Every row gives one point. The ring and each string are closed loops that go straight from each point to the next, and from the last back to the first. Before rounding, they use only three directions, however many columns there are. How many times does the string pass through the ring? Passing back the other way cancels.

Ring:
[[-35  15  69]
 [-14  47  35]
 [-29  55 -24]
 [-51  14 -56]
 [-60 -27 -27]
 [-61 -26  34]]
String (12 x 3):
[[-37  -1  28]
 [-73   2  45]
 [-94 -19  63]
 [-54   8  22]
 [-15 -12  13]
 [-10  10  67]
 [-24  12   3]
 [-46  58  37]
 [-26  95  35]
 [ 11  71  24]
 [  7  22  19]
 [ -5   4  42]]
Times through: 1

Ring:
[[ 58  22   6  25  53 -47 -64  -3  20]
 [ 57  13  -8  40  31 -63 -57 -54 -13]
 [ 32  -5 -11  33   1 -54 -23 -72 -34]
 [-14 -24 -13  -1 -38 -27  32 -51 -41]
 [-46 -31  -8 -36 -55   0  68  -4 -26]
 [-52 -27   6 -53 -40  19  71  41  -1]
 [-26 -10  34 -46  15  27  33  87  39]
 [  7   6  40 -25  49  13  -8  86  52]
 [ 39  19  27   2  62 -18 -45  50  44]]
String, 23 rows:
[[  25    8    2    1   21  -31  -23    7   11]
 [  31   11  -12    6   12  -44  -29  -13    2]
 [  32    4   18   17   38  -27  -31   -3    8]
 [  70   13   13   55   58  -59  -73  -53   -7]
 [  80   10    0   75   48  -79  -81 -100  -32]
 [  43    1  -26   41   -3  -71  -36  -92  -42]
 [  19   -3  -23   13  -15  -51  -10  -55  -29]
 [  17   -4  -13   10   -7  -42   -8  -40  -21]
 [  23   -1  -32   17  -22  -61  -13  -69  -36]
 [  32    3  -37   24  -18  -70  -24  -78  -37]
 [  17    1  -19    3   -9  -44  -10  -30  -14]
 [  27    3    4   12   21  -34  -24  -14   -1]
 [  60   16   20   35   62  -43  -65  -12   14]
 [  82   35   14   38   83  -55  -95    3   34]
 [  72   30   51   27  111  -22  -86   54   60]
 [  61   29   66   11  120    0  -76   95   80]
 [  41   25   66  -11  107   14  -54  121   87]
 [   8   10   13  -27   26   -6   -8   64   39]
 [   6    1   12  -17   17  -10   -2   35   21]
 [  14    4   39  -12   50    4  -15   62   40]
 [  11    3   17  -12   25  -10   -8   35   23]
 [  10   -1   11   -7   16  -16   -5   16   11]
 [  29    8   30    5   51  -13  -30   33   29]]
Times through: 2

Ring, 6 rows:
[[-41  -2 -31  24 -29  -2  -4  41  12  23   7 -32   9  59]
 [-13  11  -7  -3   2 -11   3   8  -4  10  19  12  -5   9]
 [ 14  13  18 -19  34 -16   1 -22  -3  -5  27  41 -16 -26]
 [ 32   4  29 -21  46  -7  -9 -39  10  -8  33  49 -13 -43]
 [ 10  -7  10   2  22   0 -15 -13  24   1  23  13  -3  -1]
 [-40 -14 -27  35 -26   1 -12  41  30  18   3 -47   9  74]]
String (27 x 14):
[[-23 -14  -7  25  -1  -7 -12  20  32   2   6 -29  -3  56]
 [-31 -23 -17  39 -14   1 -19  32  43   9   2 -49   6  75]
 [-32 -20 -24  37 -23   7 -19  35  39  19   5 -46  13  69]
 [-12  -5 -13  12  -7   5 -12  12  18  18  18  -6   8  21]
 [-27  -7 -12  21  -7  -8  -7  24  21   7   7 -25  -2  51]
 [-61 -17 -38  49 -41  -4  -9  62  33  19  -7 -72   9 109]
 [-67 -14 -50  49 -54   2  -8  70  27  30  -6 -74  17 109]
 [-66 -12 -42  46 -45  -7  -5  67  25  21  -8 -71   8 110]
 [-23  -3 -11  15  -4  -8  -5  20  16   8  10 -16  -2  41]
 [-10   3  -8   3   0  -3  -5   7   8  13  19   5   1  12]
 [-22  10 -23   2 -18  -1   1  21  -5  26  20   3   9  15]
 [-27  15 -24   0 -18  -6   6  24 -12  24  18   3   5  18]
 [ -1  18  -7 -16   3  -4   3  -3 -15  19  29  33   2 -22]
 [  4   9   1 -11  12  -4  -3  -8  -1  11  27  28  -2 -16]
 [-17   2  -3   7   6 -15  -1  12   9   2  12  -4  -9  29]
 [ -8  12   9  -8  23 -24   7  -2  -4  -7  16  18 -20   7]
 [ 18  19  25 -28  43 -23   7 -29 -12 -11  29  53 -23 -38]
 [ 11  11  23 -17  40 -23   3 -22  -1 -14  23  36 -24 -16]
 [ -2   2   9  -1  21 -14  -3  -5  10  -4  18  12 -13   9]
 [  4   3   6  -5  18  -7  -6  -8   9   4  23  19  -6  -5]
 [ 49  13  38 -38  59  -7  -6 -57  -2  -8  42  77 -15 -78]
 [ 53  10  43 -37  65  -7  -9 -62   4 -13  43  78 -18 -80]
 [ 28  -1  32 -14  50 -11 -10 -36  18 -15  28  39 -18 -28]
 [ -8  -5   4   8  14 -11  -8   3  20  -2  14  -3  -9  24]
 [ 12   1   9  -7  21  -2 -10 -15  12   5  26  25  -3 -15]
 [ 14  -1  10  -5  22   1 -12 -17  16   5  27  24  -2 -16]
 [ -9  -6   0  11   9  -5 -10   5  22   3  15  -5  -4  25]]
Times through: 0
String (32 x 14):
[[-41  -6 -22  27 -18 -11  -3  39  18  10   2 -38  -1  70]
 [-50  -3 -30  29 -28 -11   0  48  13  16   0 -43   2  78]
 [-34   0 -19  18 -14 -11  -1  31  11  11   7 -24  -1  53]
 [-38   5 -22  16 -18 -13   3  35   3  14   7 -22  -1  52]
 [-18  16 -15  -6  -6  -9   6  14 -12  18  20  14   0   6]
 [ -1  17  -3 -15   8  -7   4  -4 -13  14  27  32  -2 -18]
 [ 10  15   4 -19  17  -5   1 -15  -9  11  31  41  -3 -32]
 [ 11  24  12 -29  28 -17   9 -20 -20   2  31  52 -14 -39]
 [ 14  19  16 -26  33 -17   5 -23 -13  -2  30  49 -16 -36]
 [ 22  15  17 -26  33  -9   0 -29  -8   2  34  53 -10 -45]
 [ 13   9  10 -15  23  -5  -4 -18   1   5  29  36  -5 -26]
 [  1   4  11  -5  24 -14  -3  -8   8  -4  19  17 -13   2]
 [ -5   1   6   2  17 -12  -4  -1  12  -2  17   7 -10  14]
 [ 24   8  19 -20  35  -6  -5 -30   3  -1  32  46 -10 -39]
 [ 37  11  25 -29  43  -3  -7 -43   0   0  39  62  -9 -61]
 [  4   1   8  -3  20  -7  -7  -9  12   1  22  17  -7  -2]
 [ -2  -2   7   3  18  -9  -7  -3  16  -1  18   7  -9  12]
 [ 11   2  10  -7  23  -4  -9 -15  12   3  26  24  -5 -13]
 [ 37   2  26 -20  42   2 -14 -42  13  -1  37  51  -6 -51]
 [ 42  -5  30 -17  47   5 -20 -46  23  -3  37  48  -5 -50]
 [ 12 -12  13   6  25   0 -18 -14  31  -2  21   8  -4   4]
 [-18 -12  -3  21   5  -8 -11  14  29   0   8 -22  -5  47]
 [-13  -8  -4  15   4  -5 -10  11  23   5  13 -12  -2  33]
 [-18  -8  -7  17   0  -5 -10  16  23   6  11 -17  -2  40]
 [-36 -16 -17  34 -13  -6 -12  35  34   6   1 -46   0  76]
 [-60 -28 -36  58 -39   0 -17  62  48  16 -10 -84  11 121]
 [-51 -21 -37  48 -40   5 -16  55  38  24  -2 -67  15  97]
 [-64 -21 -40  54 -43  -3 -12  66  38  19 -10 -80  10 118]
 [-43 -11 -25  33 -23  -6  -8  42  26  13   1 -46   3  77]
 [-19  -3 -11  13  -4  -5  -6  17  15  10  13 -12   0  34]
 [-13   1 -15   7  -8   2  -7  13   9  20  19   0   7  15]
 [-21  -3 -10  14  -3  -8  -5  18  15   8  11 -13  -2  37]]
Times through: 0

Ring (6 x 14):
[[ -4  -1 -60  -3  31 -27 -19  57  -6  10  24 -30  31  10]
 [ 27  20  -3   9   5 -50 -52  27 -10   3  32 -30  72  22]
 [ 44  21  22   0 -20 -49 -50  -5  -4  -4  46  -6  59  28]
 [ 42  14   3 -34 -34  -2  -4 -29  15  -5  44  30  -6  37]
 [ 30  15 -26 -51 -22  35  27 -23  22   1  22  33 -32  45]
 [  0   0 -69 -34  16  19  21  29  11   9  16   2 -20  25]]
String, 29 rows:
[[ -11  -15  -82  -25   26    0   13   48    6    9   30   -4  -20    9]
 [   6   -2  -54  -26   10    0    5   26    7    6   29    1   -8   20]
 [  26   21  -27  -35   -8   20    9   -4   13    4   12    9    0   42]
 [  17    6  -40  -32   -2    9    8    8   11    4   26   10   -9   29]
 [  31   20  -21  -40  -16   23   12  -14   16    2   17   18   -8   44]
 [  45   31   -6  -56  -34   46   27  -44   25   -1   11   37  -24   59]
 [  50   24    1  -65  -49   50   35  -61   31   -5   25   57  -46   59]
 [  31   -1  -18  -41  -28    3   10  -21   17   -4   52   37  -31   28]
 [  30    4  -14  -26  -19  -13   -8   -7    9   -2   47   19   -2   26]
 [  35   -1   -2  -22  -28  -29  -18  -14    8   -6   64   24   -1   20]
 [  53   15   29  -19  -42  -33  -31  -33    7   -9   61   25   21   31]
 [  58   23   38  -15  -43  -36  -39  -35    5   -9   55   19   36   36]
 [  44    5   22   -5  -31  -57  -46  -13    0   -9   72   12   34   18]
 [  33   -4    4   -3  -20  -59  -43    2   -1   -7   73    8   27   10]
 [  44    7   20   -8  -31  -50  -41  -14    2   -8   66   13   30   21]
 [  46    7   21  -13  -35  -44  -36  -21    4   -9   67   19   23   23]
 [  31   -4   -6  -17  -23  -37  -23   -5    5   -6   66   19    4   16]
 [  31    7  -10  -24  -19  -15  -12   -7    8   -2   45   15    5   27]
 [  34    1  -11  -36  -29   -5    2  -21   15   -5   53   34  -21   28]
 [  47   17    0  -56  -45   31   23  -50   26   -5   36   51  -38   49]
 [  48   26   -6  -72  -47   63   45  -62   34   -3   18   59  -54   63]
 [  25   10  -43  -68  -24   60   52  -30   30    2   18   48  -65   48]
 [   7   -5  -61  -43    1   23   28   11   16    5   28   21  -40   26]
 [  14    5  -44  -31    1    8    8   12   10    4   26    8  -10   28]
 [   1   -6  -64  -30   13    6   13   29    9    7   28    3  -18   19]
 [  13    5  -42  -24    5   -1    0   19    7    5   26    0    2   25]
 [  18   19  -40  -33    3   22   11    9   11    7    6    1    2   40]
 [  -6    0  -78  -32   25   21   22   39    9   11    9   -6  -16   24]
 [ -32  -23 -121  -32   47   20   34   71    8   16   15  -10  -40    6]]
Times through: 2
String (25 x 14):
[[ 27  20 -15 -14  -3 -14 -20   9   2   3  23  -8  33  32]
 [ 28  27  -7  -1   4 -29 -38  20  -5   4  18 -25  62  32]
 [ 21  19  -6  25  19 -70 -70  47 -19   5  31 -50  98  14]
 [ 24  12  -4  18   9 -68 -63  36 -14   2  43 -34  78  12]
 [ 28  13  -8  -7  -5 -33 -32  12  -1   1  38  -9  39  24]
 [ 30  10  -2  -3  -9 -44 -39  10  -3  -2  48  -7  42  20]
 [ 43  23  12 -15 -22 -22 -28 -13   4  -2  36   4  36  36]
 [ 55  26  31 -20 -40 -23 -29 -34   8  -7  45  19  30  40]
 [ 38  -1   3 -24 -33 -28 -17 -20  10  -8  67  29  -4  21]
 [ 28   1 -17 -26 -19 -15  -8  -6  10  -3  51  20  -6  23]
 [ 34  15  -9 -28 -19  -3  -7 -12  10  -1  33  15   7  35]
 [ 52  26  14 -45 -44  18   6 -48  20  -6  33  39 -11  51]
 [ 45  11   3 -46 -43  11  10 -43  21  -7  48  46 -28  40]
 [ 26  -7 -22 -30 -21 -14  -2  -7  12  -4  59  28 -21  19]
 [ 32  11 -10 -24 -17 -12 -12  -7   8  -2  40  13   8  30]
 [ 38  23   0 -23 -19  -6 -15 -12   8  -1  28   8  22  39]
 [ 33   4   0 -10 -18 -41 -33   0   1  -4  57   7  25  19]
 [ 23   1 -16  -7  -4 -41 -31  17  -1  -1  51  -3  27  15]
 [ 34  20   0 -11 -11 -26 -30   2   1   0  33  -5  39  31]
 [ 47  36  27   6 -13 -46 -58   0  -7  -1  28 -22  84  36]
 [ 29  24   7  24  10 -70 -73  36 -18   3  32 -45 101  19]
 [ 26  26  -5  10  11 -45 -52  31 -11   5  21 -37  80  26]
 [ 26  21 -14  -7   3 -22 -29  18  -2   4  21 -18  47  30]
 [  4  -4 -46  -2  20 -37 -26  46  -5   6  39 -21  28   8]
 [ -5  -8 -56   9  33 -50 -36  66 -12   8  38 -36  43   0]]
Times through: 3

Ring:
[[-36  12  29 -33 -53  48 -66  16 -42  49  75  19 -66 -15]
 [-17   5  27 -59 -19  33 -58 -21 -11  28  46  16 -65  -3]
 [ 21 -35  25 -64  25 -17 -21 -82  35 -10   1  -8 -37  18]
 [ 28 -58  22 -55  23 -36 -11 -82  49  -9  -6 -23 -19  20]
 [  6 -66  20 -19 -25 -28 -21 -25  25  26  26 -30  -6   6]
 [-22 -38  28  14 -66   5 -34  18 -34  48  70 -14 -21 -11]
 [-41  -2  33  11 -79  39 -53  36 -67  58  93   9 -48 -21]]
String, 25 rows:
[[ -63   24   27  -18  -98   76  -92   74  -68   87  109   25  -71  -31]
 [ -60   29   25  -41  -84   78  -98   64  -53   83   99   28  -78  -28]
 [ -51   36   30  -38  -66   75  -85   36  -61   62   92   34  -84  -23]
 [ -35   28   33  -38  -42   57  -66    2  -53   39   75   30  -79  -14]
 [ -24   24   34  -45  -24   46  -56  -22  -41   23   60   28  -77   -7]
 [  -7  -11   35  -17  -19   10  -27  -38  -31   11   48    5  -47    0]
 [  -6  -19   22  -60  -14   13  -50  -27   14   26   32    0  -47    2]
 [   5  -17   19  -90   13    9  -50  -54   39   12   11    2  -54   11]
 [  26  -23   24  -93   47  -12  -26 -103   48  -22  -12    1  -51   23]
 [  20  -27   35  -32   22  -18   -3  -91    0  -23   14   -3  -38   16]
 [   6  -30   31  -24   -5  -10  -17  -55   -6    1   30   -6  -34    7]
 [  15  -49   18  -66    9  -19  -31  -56   49   10    4  -18  -27   14]
 [  33  -71   13  -77   29  -44  -18  -80   82   -3  -20  -32  -12   24]
 [  40  -83   17  -54   31  -60    1  -92   74  -14  -22  -39    0   27]
 [  20  -59   29  -13    1  -37    1  -67   13   -6   15  -24  -12   14]
 [   1  -41   26  -24  -20  -11  -25  -33    4   19   33  -14  -26    4]
 [   3  -66   12  -49  -25  -20  -40  -13   50   40   19  -30  -11    5]
 [   1  -84   10  -29  -42  -31  -36    4   50   51   25  -43    6    3]
 [ -11  -74   17    1  -63  -21  -33   20   13   56   48  -37    3   -5]
 [ -19  -50   16  -21  -60    2  -51   25    9   61   53  -21  -18   -8]
 [ -17  -33   25  -12  -49    7  -40    4  -15   42   57  -10  -30   -7]
 [ -18  -21   36   19  -50    9  -23   -8  -53   27   69   -2  -34   -9]
 [ -28  -12   39   29  -64   19  -28    7  -71   36   83    3  -38  -14]
 [ -17  -19   31   -9  -42   13  -36   -9  -31   31   59    0  -39   -6]
 [ -30  -13   24  -26  -58   30  -60   21  -23   55   67    3  -46  -13]]
Times through: 3
String, 24 rows:
[[ -17   -8   24  -53  -28   26  -57  -11   -3   36   47    7  -54   -4]
 [  -9    2   36  -28  -14   20  -32  -42  -34    8   49   14  -58    0]
 [  -1    5   30  -66   11   21  -41  -62   -3    0   28   17  -67    7]
 [  12  -10   23  -95   30    8  -43  -77   36   -5    4    8  -61   15]
 [  18  -18   34  -42   25  -11  -10  -91    0  -23   14    3  -46   15]
 [  -2  -28   28  -29  -18    0  -30  -35   -4   17   37   -5  -37    3]
 [  19  -47   17  -77   18  -20  -32  -66   58    5   -3  -16  -30   17]
 [  47  -73   15  -86   56  -55   -5 -114   92  -26  -38  -31  -13   33]
 [  41  -77   17  -67   38  -55   -4  -97   79  -16  -26  -35   -7   28]
 [  16  -63   14  -63    1  -27  -31  -46   60   18    3  -27  -16   14]
 [   6  -46   26  -24  -13  -18  -19  -42    9   12   27  -17  -22    7]
 [   1  -40   29  -13  -21  -12  -19  -37   -6   14   37  -13  -25    4]
 [  -2  -53   17  -39  -28  -11  -39  -14   28   36   30  -22  -19    3]
 [  -4  -71   15  -18  -46  -22  -34    4   27   48   36  -34   -3   -1]
 [ -15  -61   23   17  -66  -14  -27   18  -13   51   60  -28   -4   -8]
 [ -13  -29   36   21  -46    0  -17  -15  -47   23   63   -7  -28   -6]
 [ -16  -28   27  -11  -44    8  -37   -4  -20   36   56   -6  -33   -6]
 [ -42  -20   25    7  -90   32  -60   55  -46   74   90   -3  -35  -22]
 [ -55    3   38   42 -105   48  -53   61  -99   70  117   11  -47  -30]
 [ -51   15   43   44  -93   50  -45   42 -112   55  116   20  -56  -28]
 [ -17  -13   34   -3  -39   15  -32  -15  -41   25   62    4  -43   -6]
 [ -35   13   38    5  -60   42  -46   10  -74   39   87   19  -60  -17]
 [ -52   35   31  -33  -70   74  -83   39  -66   63   95   33  -82  -24]
 [ -35   10   18  -75  -45   54  -88   22   -4   61   60   18  -70  -13]]
Times through: 1

Ring (9 x 14):
[[  4  32  -6  41   2 -16 -32  14 -12  16  37   0 -26  18]
 [ 29  29 -27  54  -8 -41 -59   4  15 -16  17  16 -45  15]
 [ 33  16 -29  45 -14 -36 -54  -4  30 -34   4  19 -44  11]
 [ 24  -7  -7   8 -18   7 -10 -12  38 -40  -8  12 -17  11]
 [ 18  -9  25 -21 -15  51  35  -8  32 -18  -6   6  15  18]
 [ 12   1  52 -40  -8  85  68   3  17  14   4   1  40  28]
 [ -4  13  62 -37   2  90  74  14  -8  43  25  -9  47  32]
 [-14  17  52 -22   6  72  58  18 -20  47  36 -14  35  29]
 [-14  25  21  15   7  23   9  18 -25  36  43 -13   2  22]]
String (29 x 14):
[[  1  -2  21  -9  -7  39  25   0  10  -3  12  -3   8  17]
 [ -4  -6  16  -6  -7  34  21  -3  10  -8  12  -5   4  14]
 [ -4 -22  23 -25 -12  53  40 -10  21 -20   1  -6  15  12]
 [ 29 -10  45 -45 -18  83  64  -8  42 -13 -16  12  36  26]
 [ 40   4  52 -43 -16  87  66  -2  42   0 -14  17  40  32]
 [ 29  -2  56 -49 -14  94  74  -2  36   3 -11  11  45  31]
 [ 50  21  78 -58 -12 116  92   9  37  29 -10  21  63  46]
 [ 20  15  43 -22  -6  65  47   7  14  18   9   6  28  30]
 [  0   4  24  -7  -4  41  26   3   5   6  17  -4  10  19]
 [ -3   5  28  -9  -3  45  30   5   1  12  20  -6  14  20]
 [ 16  28  48 -16   0  64  46  16   0  38  22   3  30  34]
 [-19   2  26  -6   1  42  30   7 -12  17  30 -15  12  17]
 [-36  -1  23  -2   6  37  27   9 -26  22  40 -25   9  13]
 [-31  23  29   9  13  33  22  22 -40  49  54 -23  10  22]
 [ -3  47  25  24  11  19   3  28 -31  56  51  -6   2  30]
 [ 15  46  18  26   5  13  -6  23 -13  40  38   5  -4  31]
 [  4  22   9  19   0  11  -4  11  -5  14  28  -1  -8  20]
 [-21   8  -5  28   2  -5 -16   6 -17   5  37 -15 -20   9]
 [-30  13 -10  39   6 -17 -27  11 -29  12  47 -19 -27   8]
 [  2  55   8  46  12  -9 -25  29 -32  51  55  -2 -17  28]
 [ 11  45  21  23   6  17  -1  23 -16  43  39   2  -1  31]
 [ 10  28  23  10   0  28  11  14  -5  26  28   1   4  26]
 [-13   7  17   5   0  27  14   7 -10  13  29 -11   2  16]
 [-39  -7  24  -6   5  41  32   6 -25  18  38 -27  11  11]
 [-16  21  71 -37   9  97  82  23 -26  65  39 -17  53  35]
 [ 17  36  89 -50   4 120  99  26  -7  73  25   1  70  49]
 [ 21  24  52 -25  -3  74  55  13   8  33  15   6  35  35]
 [  0   2  27 -11  -5  46  31   3   6   6  16  -4  14  20]
 [-19 -19  23 -18  -6  48  37  -5   4  -8  14 -15  13  10]]
Times through: 4
String:
[[  9  20  31  -4  -2  44  27  11   1  23  22   0  14  26]
 [ 18  36  89 -50   4 120  99  26  -6  72  25   1  69  49]
 [ 24  26  69 -40  -2  97  77  16   9  44  13   7  52  41]
 [ -4   0  17  -3  -5  32  18   1   5  -1  17  -6   4  15]
 [ -8 -16  34 -31  -8  66  52  -5  13  -4   7  -9  25  16]
 [ 14 -13  46 -44 -14  84  67  -6  30  -6  -7   3  37  23]
 [ 43   6  52 -43 -16  87  66  -1  43   1 -15  19  41  34]
 [ 41  12  45 -31 -14  73  52   1  37   3  -9  19  32  33]
 [ 35  -2  55 -50 -17  94  74  -4  42  -2 -15  14  45  31]
 [ 11 -13  50 -48 -12  89  73  -5  27  -1  -5   0  41  24]
 [-16 -13  15  -7  -5  34  22  -3   3  -8  17 -13   4  10]
 [  3   5  30 -12  -5  49  33   4   6  10  16  -3  16  21]
 [ 25  34  87 -51   1 119  98  23   2  64  18   6  68  49]
 [  5  36  91 -49   9 121 102  29 -19  81  34  -6  71  48]
 [  8  28  42  -9   2  55  38  17  -7  39  28  -1  23  32]
 [ -2  10  16   5  -2  26  11   6  -1   8  23  -5   1  18]
 [-28   5  10  13   4  16   6   8 -22  15  39 -20  -5  12]
 [-17  34   8  34  10   0 -13  22 -34  39  53 -13 -13  20]
 [ 20  61  13  41   8  -3 -22  29 -20  49  45   8 -13  34]
 [  9  27  10  21  -1  10  -6  12  -3  16  28   2  -8  22]
 [  7  20  11  15  -2  15  -1   9   0  11  24   1  -6  21]
 [ 13  52  15  34   7   4 -14  26 -19  45  43   4  -9  31]
 [-17  40  18  29  13  11  -3  27 -39  52  57 -14  -4  25]
 [-37   8  19   9   9  27  17  14 -33  30  48 -25   3  14]
 [-23  -5  13   2  -1  26  15   2 -10   4  28 -17   0  11]]
Times through: 0

Ring, 9 rows:
[[ -8 -13  -6   1 -11   7 -39 -14   8 -26   0  -3  -6   6]
 [ -7 -11  -2   0 -12  16 -72 -25  15 -43   2   4 -17  15]
 [-14  -6  10   1  -6  20 -76 -25  16 -46   4   8 -30  18]
 [-20  -1  20  -2   0  12 -41  -7  11 -26   7   6 -27   7]
 [-18   3  23 -10   1  -2   7  18   3   4  12   2 -10 -12]
 [-15   5  22 -15   1 -12  39  34  -3  23  14  -2   4 -24]
 [-14   1  13 -13  -1 -21  70  43  -9  38  11 -10  18 -33]
 [-16  -7   2  -4  -4 -16  55  27  -8  26   3 -13  15 -24]
 [-14 -12  -5   1  -7  -5  16   7  -2   3  -1 -10   7 -10]]
String:
[[ -31   -9    6    9    4  -12   65   22  -11   24   -4  -15    2  -20]
 [ -19   -6    7    0   -3   -2   11    9    0    1    3   -5   -4   -9]
 [  -1   -3    2  -17  -10  -12   20   25    0   14   12   -5   18  -21]
 [  -3   -8   -5  -10  -11  -14   32   23   -4   17    6  -10   22  -21]
 [ -19  -17  -11   10   -7   -6   25    2   -5    3   -7  -15    7   -9]
 [ -29  -18   -6   19   -2    5    2  -13   -2  -14  -12  -12  -12    3]
 [ -22  -12    1    9   -3    5  -10   -8    2  -15   -4   -6  -12    2]
 [  -8   -6    3   -6   -8    1  -17    2    5  -11    6   -2   -2   -4]
 [   0   -6    0  -11  -13    3  -37   -2   10  -19    9    1    1   -1]
 [ -18   -9    5    3   -4    6  -22   -7    5  -18    0   -2  -13    3]
 [ -21  -15   -1   14   -6   21  -70  -34   13  -48   -6    1  -30   22]
 [ -12  -15   -2    9  -11   31 -121  -51   23  -73   -3    9  -38   35]
 [   0   -8    3   -6  -14   26 -120  -37   25  -65    7   13  -28   27]
 [ -25  -12    9   15   -3   30  -97  -44   18  -63   -5    8  -47   31]
 [ -33  -11   11   17    2   19  -46  -26    9  -38   -7    1  -38   17]
 [ -12   -3   10   -6   -6    5  -26    0    8  -16    8    2  -10   -1]
 [ -14   -4   11   -5   -4    4  -19    2    6  -12    6    1  -11   -2]
 [ -33   -6   19   11    5   14  -28  -13    7  -26   -2    2  -35    9]
 [ -34    0   28    6    7   13  -26   -7    7  -22    3    5  -38    7]
 [ -34    3   32    2    9    7   -4    6    4   -8    6    4  -32   -2]
 [ -30   -1   23    2    6    1   13   10    0    0    4   -1  -20   -7]
 [ -24   -4   15    1    1    0   10    9    0    0    3   -3  -12   -8]
 [  -3    2   12  -19   -8   -7    4   23    4    7   15    1    8  -17]
 [   4   12   21  -36   -7  -24   55   58   -3   42   27   -1   29  -40]
 [  -2    7   17  -28   -5  -23   58   51   -5   40   21   -4   25  -37]
 [  -5    0   10  -16   -7   -8    9   21    2    8   13   -2    8  -16]
 [ -24   -5   11    1    1   -8   39   19   -5   15    2   -8   -1  -16]
 [ -34   -7    9    7    7  -21  103   38  -18   45   -3  -19   11  -32]]
Times through: 1
String, 30 rows:
[[ -28  -12    1   11    1   -7   43   11   -8   12   -6  -14    0  -13]
 [ -26  -16   -6   12   -2  -10   50   11  -10   15   -8  -18    6  -15]
 [ -29  -16   -3   16   -1   -1   22   -3   -5   -2  -10  -13   -7   -4]
 [ -21  -12    1    7   -3    1    2   -2    0   -8   -3   -7   -7   -3]
 [ -26  -18   -6   17   -4    7  -10  -16    1  -19  -10  -10  -13    6]
 [  -7  -19  -17    8  -14   10  -46  -24    8  -33   -6   -6   -4   11]
 [   7  -11  -10  -11  -19    7  -59  -13   13  -30    7    1    4    6]
 [   0   -7   -1  -11  -13    5  -43   -5   11  -22    8    2   -1    1]
 [ -17   -8    5    2   -4    6  -21   -6    6  -17    1   -2  -13    2]
 [ -22  -14    2   13   -4   19  -61  -31   12  -44   -6    1  -30   20]
 [ -24  -17    1   19   -6   32 -106  -53   19  -70   -9    6  -46   36]
 [  -9  -10    4    2  -11   28 -114  -42   23  -66    2   11  -35   30]
 [   1   -3    8  -13  -12   15  -81  -15   19  -41   12   10  -16   12]
 [  -5   -2    9  -12   -9    4  -34    2   10  -17   11    4   -6   -2]
 [   2    1   11  -19  -11    4  -44    4   13  -18   16    7   -4   -2]
 [  -4    2   18  -15   -8   12  -66   -6   17  -32   15   12  -19    7]
 [ -30   -1   28    6    5   22  -63  -20   14  -41    4   11  -46   17]
 [ -36   -1   29    9    8   16  -33  -11    9  -27    2    6  -42   10]
 [ -13    9   31  -17    0    3  -18   16    9   -6   18    9  -16   -8]
 [  -4    5   18  -21   -6   -5   -3   23    5    4   18    4    3  -15]
 [ -11   -1   12  -10   -4   -2    0   13    3    0   10    0   -2  -10]
 [ -29   -4   16    4    4   -1   18    9   -1    2    1   -4  -14   -8]
 [ -16   -2   13   -7   -2   -4   13   16    1    5    8   -3   -2  -13]
 [   0    6   16  -27   -7  -17   36   42   -1   27   21   -1   20  -30]
 [ -10    1   13  -15   -4  -11   29   29   -2   18   12   -4    9  -22]
 [ -25   -5   12    2    2   -6   32   16   -4   11    2   -7   -4  -14]
 [ -31   -5   12    4    6  -17   81   33  -13   35    0  -15    5  -27]
 [ -27   -6    9    3    3  -14   64   27  -10   27    0  -13    6  -23]
 [ -26   -8    7    6    1   -5   31   11   -4    8   -1   -9   -5  -12]
 [ -19   -7    6    0   -2   -4   17   10   -1    4    2   -7   -2  -10]]
Times through: 2
